Each row is a point. Before rounding, the points of a table are all equally far from one centre. They may lie mostly on one side of it. Where is the centre, to within rounding?
In the rows, 128 means zero.

Points (10 x 3):
[[148  78 118]
 [113 137  61]
 [ 73 137 117]
 [ 74 140  73]
 [ 61  59 126]
 [ 54 118 118]
 [ 89 128 136]
 [ 75 136  65]
 [132  58 126]
 [ 94  64 144]]
Centre: [97 90 92]

Points, 16 rows:
[[152 165 102 109 175 112 113  97  50]
 [ 91 190  58 118 106  99 127 131  48]
 [105  92  33  95 109  84 125 118  75]
 [121 159  21 108 139  95 139 149  83]
 [159  89  89 122 149  70 158 128  90]
 [ 93 157  65  28 134 104 124 143  84]
 [103 135  33 117  98  63 152 111  83]
 [162 144  77 130 125  78  99 139  65]
 [ 79 174  94 116 175  86 142  95  43]
 [141 129  86 133 160  88 173 175  95]
 [ 95 101  58 122 158  57 104 138  71]
 [104 199  45  73 105  97 124  85 116]
 [ 92  97  79 140 178 137 162  78  72]
 [ 86 168  81 129 147  72 105 150  45]
 [ 70 106  63  87 127  93 122 145  44]
 [161 172  85  70 132  73 134 119  75]]
Centre: [ 98 138 103 110 131 114 126 115 115]

Points (27 x 20):
[[ 98 159  98 108 152 163 109 124 102  83 202  34  72  91 149 101 142  83
  168 146]
 [119  95 141 166 125 148 114 104  63 106 178  39  61  66 129 119 160  63
  148 124]
 [132 129 108 164 165 176  90 131  89 113 226  41  90  96 131  88 137  63
  106 156]
 [136 174 159 146 167 204  50 128  82 110 178  92  47  96 140  98 145  91
  124 113]
 [ 71 169 141 123 126 171 130 149  80 101 196  66  59 103 160  96 158  74
  164 150]
 [101 161 115 158 132 192 108 110  41  76 197  68  83  89 119  60 172 104
  136 115]
 [119 161 157 120  97 198 105 126  91  73 173  82  76  91 134 108 140  69
  150 128]
 [ 92 134 116 146 139 187 118 113  99  94 214  64  59 116 136  83 180 106
  113 159]
 [129 149 146 120 131 198 149 111  89  82 184  63  68  70 164 111 197 134
  143 117]
 [ 80 171 143 129 164 150  88 122  33  85 212  98  73  82 198  84 176  73
  122 129]
 [ 66 146 118 142 181 190  98 103 101  77 185  75  71  87 174  98 173 119
  153 154]
 [103 114 143 182 126 186 113 122  87  97 188  39  67  65 127 108 165  70
  118 117]
 [ 99 162 108 146 135 149 131 135  81  69 169  49 118 101 108  94 194  43
  135 150]
 [ 87 130 159 103 117 206 108 103  86  91 178  52 115  94 154  88 203  69
  143 130]
 [ 76 143 117 155  89 185 100  87  85 137 236  85  69  99 172  96 161  90
  124 122]
 [100 109  95 159 159 175 115 144  65  67 209  60  82  67 143  99 180  80
  138 126]
 [113 137  96 129 142 162  68 110  92  86 184  75  35  61 153  71 166  85
  113 118]
 [105 143 123 144 127 181 113 100  57  90 200  25  89  74 162  89 167 112
  161 143]
 [ 71 159 136 115 166 177 126  82  73  89 190  38  87 101 109  98 154  81
  156 104]
 [ 70 129 157 122 177 162  96 166  86 119 194  78  91  76 173  48 166  81
  165 153]
 [ 76 119 133 130 153 147 109 127  98  90 158  49  59  70 127 117 139  63
  184 117]
 [ 86 181 156 145 148 171 125 140  41  86 204  73  76  70 161 120 148  74
  140 133]
 [ 73 157 151 140 146 191  99 137  65 125 194  86  88 102 135  54 128 106
  134 172]
 [ 94 151  95 156 121 208 106  93  72 110 186  49  60 114 138  88 174 116
  155 130]
 [105 145 144 120 118 214 141 143 106  75 141  43  94  82 128 119 170 112
  125 132]
 [ 87 154 117 155 138 187  83  88  69  76 186  71  65  89 131  84 163  95
  175 103]
 [100 152 155 141 146 190 102 116  55 114 189  42  54 102 163  83 151 134
  155 148]]
Centre: [117 139 119 142 151 135 114 128  92 137 149  91 130 118 173 103 150 105
 118  87]
